Rows are points. The window is the flat piece filled in between its corners: a triangle in 3 columns, a solid with four corners in 4, and so on. A path goes straight from each point to the next, and from the last back to the first. After which points does the path pass through the window?

Window (3 x 3):
[[ -3 -62 -33]
 [-18  26  30]
 [ 14  36  29]]
Path:
(1): [ 0 38 61]
(2): [-30  69  20]
(3): [-16 -16 -56]
(4): [ 12 -95   5]
(5): [23 20 77]
(6): [ 5 38 -5]
(7): [-12   9 -35]
(8): [  0 -36  25]
Through the window after points: 3, 5, 7

Window (4 x 4):
[[ -6  52  76 -40]
 [-35  31  65   6]
 [-11   8 -83  30]
 [ 20  26 -36  50]]
Path:
(1): [-12   4  -4   5]
(2): [-42  95  19  31]
(3): [ 4 71 43 11]
(4): [ 16   7  59 -16]
(5): [ 14 -10  56 -12]
(6): [-23  82  16   9]
(7): [-32  48  33   9]
(8): [  0 -13  20  -5]
(9): [ 15 -31 -16  41]
(10): [-28  45  -4  40]
(11): [-37  50  50   1]
(12): [ 10 -17  48   3]
Through the window after points: 1, 5, 7, 11

Window (6 x 6):
[[ 17  31 -22 -38  32  37]
 [-62  71   6  18 -39  24]
 [-20  79 -11  37 -23   5]
 [ 58  38  67 -75   5  37]
 [-36 -14 -28   8  80 -35]
 [ -6 -77  48  11 -37 -33]]
Path:
(1): [-25  45 -32  -7  -4 -29]
(2): [-20  33   9  39  25  14]
(3): [-19   4  95  41   7  40]
(4): [  2   5  17 -23 -14 -26]
(5): [-23  22 -21 -26  25 -36]
(6): [-16  -5  10  45  49  13]
(7): [ 9 37 34 21 25 45]
(8): [-13  50 -27 -56 -21   0]
(9): [-33  31 -29   2   2 -25]
(10): [-32   9  -8  50  16  17]
(11): [ 4 23 11 11 -5 61]
(12): [ -2  43   7 -16 -21  -6]
Through the window after points: 1, 5, 7

Window (9 x 9):
[[  5  85  23 -29 -21  49  36 -29  16]
 [  8   5   9 -42  40 -95  56  29  30]
 [  8  11  35 -57   8  20   6  25 -32]
 [ 26  33 -49  -9 -61 -58  16  44 -13]
 [ 41 -26 -24   0 -25  -1  -1  -3  23]
 [ 32  42  46   2  21  21 -42 -64  51]
 [-48  23 -36   4 -50  -9  -8  -3   0]
 [ 10  39  14   8  25  21   0   9  40]
 [ -1 -11  39  -9 -25 -21  19  39  17]]
Path:
(1): [ 47  32  17  19 -29  -2  15 -12 -18]
(2): [-31  -5 -14 -49 -14  33 -23  23  60]
(3): [ -6  21  23 -35 -10  -3  -3  10  48]
(4): [ 18  36  33  -1  17 -13  18  -4 -21]
(5): [  0  10  -5  20  -2 -24  30  -6 -41]
(6): [ 16  40   9 -57 -20  13 -19  42  59]
(7): [ 24  21   8 -50  11   7 -14  -5  59]
(8): [ -8  24  49  34 -16  12   6 -28 -13]
Through the window after points: 5

Window (11 x 11):
[[ 44  -6 -41  15   4  29 -29   7 -52  11 -13]
 [ 39   7  -6  22  19  16 -45  -5  16  47  32]
 [ 60   0   7 -47  40   6  14  66  38 -48 -21]
 [  7  -7  -6  27  63  67 -50 -11 -20  66  -5]
 [ 32  10  32  36 -59  14  25  23  62 -41 -14]
 [ 50 -16  -5  36  40  22  12   3 -18   1  15]
 [  2  10 -46   4  68 -19 -17   0  34  52 -33]
 [-15 -34 -21 -27 -41  -7   8 -47  20 -37 -13]
 [  0 -19  19 -51 -21 -29   8 -15 -43  10 -31]
 [ 26  95 -19  19 -34  31  39 -41  52  42  15]
 [-23   0  29 -13  -7 -27 -15  12   1 -68  -8]]
Path:
(1): [ 35  17   5   2   8  10 -31 -27  28  16 -18]
(2): [ -6 -24 -23  32  34  44  19  49 -21  28  25]
(3): [ -3  22 -36   5 -24  24  26  31  24  14  15]
(4): [ 51  49  21  22 -11  16   6 -53  29  11 -12]
(5): [ 51  36  15  14   4 -17  -5 -20  54 -37 -26]
(6): [ 12  -2   6  16 -32  22  16  18  30  -5  -5]
(7): [-16 -35 -34  -7  20  16   0  29  -2  22  19]
(8): [ 37  -5   3   7  12   8 -22  -2 -14  -2 -23]
(9): [ 16  24   3   3  -1  -5  -4 -42  20 -26 -29]
(10): [-10 -10 -19  -1   5  24  14  42  14  25   4]
(11): [ -7   0   7  -8 -10   4  -2  22  10 -18   7]
(12): [ 20   9  20   7   1 -20 -17 -14   9 -50 -26]
(13): [ 59   7  17  54   6   2 -37 -50   7 -19 -25]
(14): [  0  -9  -8 -19  15  12  35  47  -2  -4  19]
(15): [  8 -19 -23  -6  13   9  23  44   3 -14   2]
(16): [ 49  15  17 -13  14   5  -8 -26  16 -22 -32]
Through the window after points: 1, 3, 5, 11, 13

Window (14 x 14):
[[-31  -7  -6 -35 -17  19 -44  16  21 -19 -11 -10  -9   8]
 [ -1  30  21 -57 -38 -11  21   8  34   7 -33  59  34  25]
 [-53   1  46  -4  -3  37   1 -42  21   2 -18 -52 -12  24]
 [-31  38 -14  -1 -28  31  60  22   4  27   6  28  -1  14]
 [ -2  -6 -12  17   1 -38 -21 -55 -11 -21  26  -2 -10   7]
 [ 53 -36  57  26   2  36  25   3  23 -64   3  -7 -11  32]
 [ -3 -63 -10  20  29 -34  15  18   7  26 -18  16  46 -40]
 [ 18 -12  95  18 -14  15  47 -18 -23 -18  -7   8  -9 -27]
 [  2 -35  26 -22   1  25  24 -47  25   6  15  11  -9 -19]
 [  2  22 -26 -14 -43  -1  31   2 -23 -42  38 -64   0 -15]
 [ 16   6  14 -11 -17   7 -50 -42 -11  42   7 -13  -6  13]
 [  4  11  17  28  35  79  -5  -4  -8 -20 -26  32  25  50]
 [-36 -50  40 -45  -7   1  11  10  -8  29  11   7  13  -4]
 [  4   2  40 -39  29 -33 -28  -4 -11   6 -18  -6 -11   2]]
Path:
(1): [-30  15  57   3   3   1 -13 -12  20  10  22 -22  30 -11]
(2): [-28  12  35   3   5  19  14  16  26  -5  18   9   4  -3]
(3): [ 17 -50  13 -39 -11  -8  24 -36 -19 -11 -43   2  12  13]
(4): [ -1 -30  10 -25 -13   3  14 -14 -20  -5 -14  -3   3  25]
(5): [-14 -13  55  -4   4  12 -15   5  28  23  34   7   5 -25]
(6): [-4 -3 37  2  1 18 -1 -4 23  0 20  1 13 -6]
(7): [ -1 -14   6 -21 -18  10  18   1 -11   1 -28  -3  -3  11]
(8): [ 24 -54 -20 -14   2   4   8  -9 -27  -8 -20  12 -31  13]
Through the window after points: 4

Window (14 x 14):
[[-24  20 -32  30 -20 -14   2 -19 -35  18  30   1 -24   2]
 [ 29  24  -1  35 -36  -1  13  16  -7  16  42  23  41 -26]
 [ 18  15   2 -22  24  44  43  13  -6  32 -20 -30  10  33]
 [-29  26   9 -31 -35  59 -18  56 -73  30 -28  35  -8 -57]
 [-21  38  64  15 -45 -27 -12  20  23   4 -26  -7  34  66]
 [ 18  11  -8   7 -18 -14  -9  95   9  10  -7 -25 -29 -20]
 [ 38  12 -24 -20  48 -26  -4   3  27  19 -25  -2 -29 -33]
 [  2   6 -25 -61 -36  11 -14 -41 -30 -29 -43 -20  17  -6]
 [ 41   4 -29  35  51  -5 -64  17   0  -1  25  24   1  17]
 [ 65  16 -74   6 -45 -22 -13 -30 -17   6  38   7 -82  16]
 [-38 -29  45  25 -18  22 -17   9  29  72  17 -28  10  24]
 [  3 -14  -1 -28   8 -26 -14  26 -26 -13   8  26 -40 -13]
 [ 16  41  -6 -32  -4 -10   4  -6 -19  33  33 -23   2 -13]
 [ 37 -14  24  40 -13  -6 -28  39 -37  11   2 -19 -47 -35]]
Path:
(1): [  2  -5 -28   8 -19 -49 -12  27 -55  20   1  17  21  20]
(2): [  9  -1 -30  -1 -17 -34 -22  58 -49  19 -51   1   4   8]
(3): [ 11  17  24   1  -3  33   6  19  34  19  37 -20 -27 -26]
(4): [  0  46  -7   8 -30  20  15  19   6 -17  24  -4 -28  -5]
(5): [ 24  -6   3 -15  -4 -16 -15  -3 -22  42 -25  -8   9  34]
(6): [ 55   8 -32  39  10 -17 -10  14 -27  71  -1  13  -3  15]
(7): [-10  19  16 -18 -22  19  11  18  -2 -20  19 -12   4 -18]
(8): [  8  44 -33  15 -23  30  13  -5   9 -12  11 -12 -48 -24]
(9): [ 41  -9 -25  -7 -14 -29 -19  -3 -31  36  21   6 -18  31]
(10): [ 25  -5   4  14 -32 -17  -9  11 -34  38  12  13   7  -2]
(11): [ 10  37 -13  -2 -11  14  -1  15  -2   2  19   2   2 -22]
(12): [ -8  20  30   7  -7  34 -18   5  23   6  16  -5 -16   9]
(13): [ 10   2  -5 -13 -20 -50  -3  39 -31  16 -15   1  -2   4]
(14): [ 31  -3 -10 -19 -21 -27 -15  42 -15  40 -13  -8  31   0]
(15): [ 14  25   2   3   9  12  -1   2   1   5  18  -3 -26 -17]
(16): [ 29  21   8 -11  22  23   3  -6  39   3  15 -27 -42 -13]
Through the window after points: 2, 4, 6, 8, 10, 12

Window (14 x 14):
[[-80  13  53 -27  -4  16 -37  64 -25  12 -34 -51   2  15]
 [-15 -18 -13 -16 -36  17  10   3  61 -11  32  -6  44   4]
 [ 30   3 -12  36 -32 -74  -9 -27 -34  -1 -16  73 -24  42]
 [-50  56  42  -1 -18  85   5  79 -27  -2 -41   5   6 -12]
 [ 76  20 -40 -21  28 -87 -22  -8 -30  32 -30  76  47  21]
 [-19  57 -66  -5  -2 -38 -21 -33 -38  23   7  44  20  35]
 [ 45   9 -30  -1  34 -30 -37  -1 -41  57  29  58 -36   5]
 [ 57  35  -1   4  17 -50 -30 -25 -72 -24  41  42  24  29]
 [-36 -17 -37  45   2 -18  45  65  19   2  42  -9  58  18]
 [-64   8  12 -26  -9   9 -27  50 -66 -13 -24  18   1 -75]
 [-61  18  27  41  29  57 -46  24 -26   3 -62 -35  19 -50]
 [-60  -9   2  -7  58  -8  85   9  58 -18  30   6  32   6]
 [-69 -34 -10 -15  26  77 -18  54 -35 -31 -45  -7  16  12]
 [ 69  47 -66  -8   3 -62 -19  -5 -47 -12 -25   3 -36  13]]
Path:
(1): [-15  17 -44  -2  11 -39 -88  32  37 -26  16  51   4   4]
(2): [ 15   2  -4  -4  16 -19  44 -10 -51  31  -6   1  25  16]
(3): [ 57 -49  33  24 -20  -6  56 -14 -35  14 -32 -22  36   5]
(4): [-63  49  -9 -16  22   4 -45  64 -11  -8   0  43 -13  -6]
(5): [-11  16 -17 -18  11 -22 -15  27  -1 -15   1  33 -11  13]
(6): [  2   2  11  34 -15 -11  -7  -8 -43  37 -11  17  10  13]
(7): [  6  15  -8 -11  10 -29  -8  -3 -32  35  -4 -14   7  -2]
(8): [  1  47 -36  26 -16   4 -22  40  -1 -83  10  95  -1  13]
Through the window after points: 5

Window (14 x 14):
[[  5  22  60 -19 -47 -19   2  20  18   9   1   8 -16  29]
 [-28  34 -19  10  26  20  -9 -27  50  22  -3  83  30  40]
 [ 24 -11 -38  16 -36  14  72 -32   2 -25 -39  13  31   2]
 [-27  31   6  33  -3 -21  69  -6 -20  17  22   4  -9 -27]
 [-39  28  34   2  62   3  28  32   2  19 -57  64   5   7]
 [ 28 -51 -14   5   3  49  -7 -15  75  -7   6  20  29  12]
 [-46  14  -8 -56 -37 -74  -8   8  -4  35 -11 -41 -17 -22]
 [ 51  15  -8 -49   1  11   9 -29 -27 -35 -21 -36   0 -29]
 [ 17 -13 -36 -73  16  59  10  15  -5 -66  10  17 -25  58]
 [-14   7 -44  41   0  44 -62  -2  -8  -2  11 -23  -3  31]
 [ 60 -29  -6  -6 -13  -6 -30 -35  56  31   4  26 -37  83]
 [-41 -20 -10 -49  53 -16 -17 -57 -37 -57 -34  40  15  13]
 [  6  27   7 -16  32 -18  20  69 -12 -53 -15  49   9 -37]
 [ 23 -22   2  -1 -10 -30  -8 -21  64  56   7  -9  58  74]]
Path:
(1): [-18   5 -10   7  15 -11   2 -40  23 -39 -51  20  -9  29]
(2): [-33  35   2  10  13  -5  -4  10  50  -7 -37  -4 -13  29]
(3): [ 29 -30 -25 -37  12  33  18 -27 -57 -25  15  62  18 -17]
(4): [ -9  10   9  12  -2   1  32   9 -24  12  21  18  21 -15]
(5): [ -5  31 -21  -5  16 -49  38 -24  62 -20 -38  -6 -45  27]
(6): [-39  22  -9  38  15  12  -5 -20  48 -32  22 -25 -29  69]
(7): [  4   0 -25   5   0  21 -33  -1  -3  18  -7  16  20  15]
(8): [ -9   2  -2 -30  12  -8   4   9 -15  16 -29  26  12  -3]
(9): [-13  30  28  -2  -5 -16  17   3  37 -12  -6  -6 -26  24]
(10): [ -8  33  -9  -8  18  -7  10  12  71 -17 -15   2  -9  42]
(11): [  1 -19 -13 -29  -1  51 -10 -29 -37   4  15  80  25  23]
(12): [-22 -10 -34  -7   7  52 -28 -25 -52  55 -16  32  34   9]
(13): [ 17   5   4   1  10  -1  20  -8  48 -27  -8  25  10  29]
(14): [  9  38 -20  -1  16 -20  -7  -7  95   4 -21 -18 -32  57]
(15): [ 21 -35  27 -18 -35   9   6  -5 -46   5   9  56  19   5]
(16): [-15  -2  -4 -43  26   4   5  -1 -41  23  48  40  31  -7]
Through the window after points: 4, 6, 8, 10, 14, 16

Window (14 x 14):
[[ 39   1  18 -45  23 -25 -23  -2  19  15  27 -51  58 -17]
 [ 35  -2   7  23 -73  41  37 -30  65 -52 -38  -8  -2  47]
 [ -5 -12  10  18  47 -63 -58  -9 -13 -38  23  40  58   2]
 [  9 -22 -75  18  -1 -41  17  53 -24   2  11  -5  46 -40]
 [ -5 -11   4 -17   4  56  49 -60  43   3  21 -47 -18  -5]
 [ -7 -34   1  -5 -34 -40  31  18  29  30  26  12  10 -30]
 [-12  -2  12  34 -72  40 -13   6 -10 -24  -9   6  24  95]
 [-35  -2  -4  45 -45  40   6  -3  64   7 -55 -11  19  32]
 [ 25 -14  26  -1  53 -32 -41  45 -23 -15 -15  20   8  28]
 [  7  62  -7 -21  38 -38 -55  17   3  -3  32  29  10  -3]
 [ 30 -44 -60   1 -22  -2   3 -22  21  57  -1  21  16 -29]
 [ 31  16  28  21 -27  26  39 -49  11  33  -4 -35   5 -47]
 [-26 -13  30 -11 -90  64  -9 -45  25 -55 -66 -20 -18  31]
 [ 25  -8  -1 -34  15  34  41  -2  25  31  25  17  53 -71]]
Path:
(1): [ -5 -15 -10   9 -22  10  -7   4  18  -1  12 -23  19 -19]
(2): [ 27   4  -4 -13 -11 -11  36 -26  24  13  -2  -1  35  -4]
(3): [  3  -4 -16 -35  66  -4  42 -86 -26 -12  17  36  61  54]
(4): [ 10  33  11  12 -31 -21 -67  63  41   1  14 -14 -14 -43]
(5): [ 17 -31  12   0 -15  31  13   1  24  -2  26 -17  -2 -24]
(6): [ -8   8 -18 -12  -2  11  23 -34  18   0 -11 -11  24  -1]
(7): [ 22  43  12 -22   0  -9  20 -46  16  27 -34   3  75  43]
(8): [ -5 -24   7  11 -15   7   1  16  13 -22  25  -6  -1 -18]
Through the window after points: 3, 5
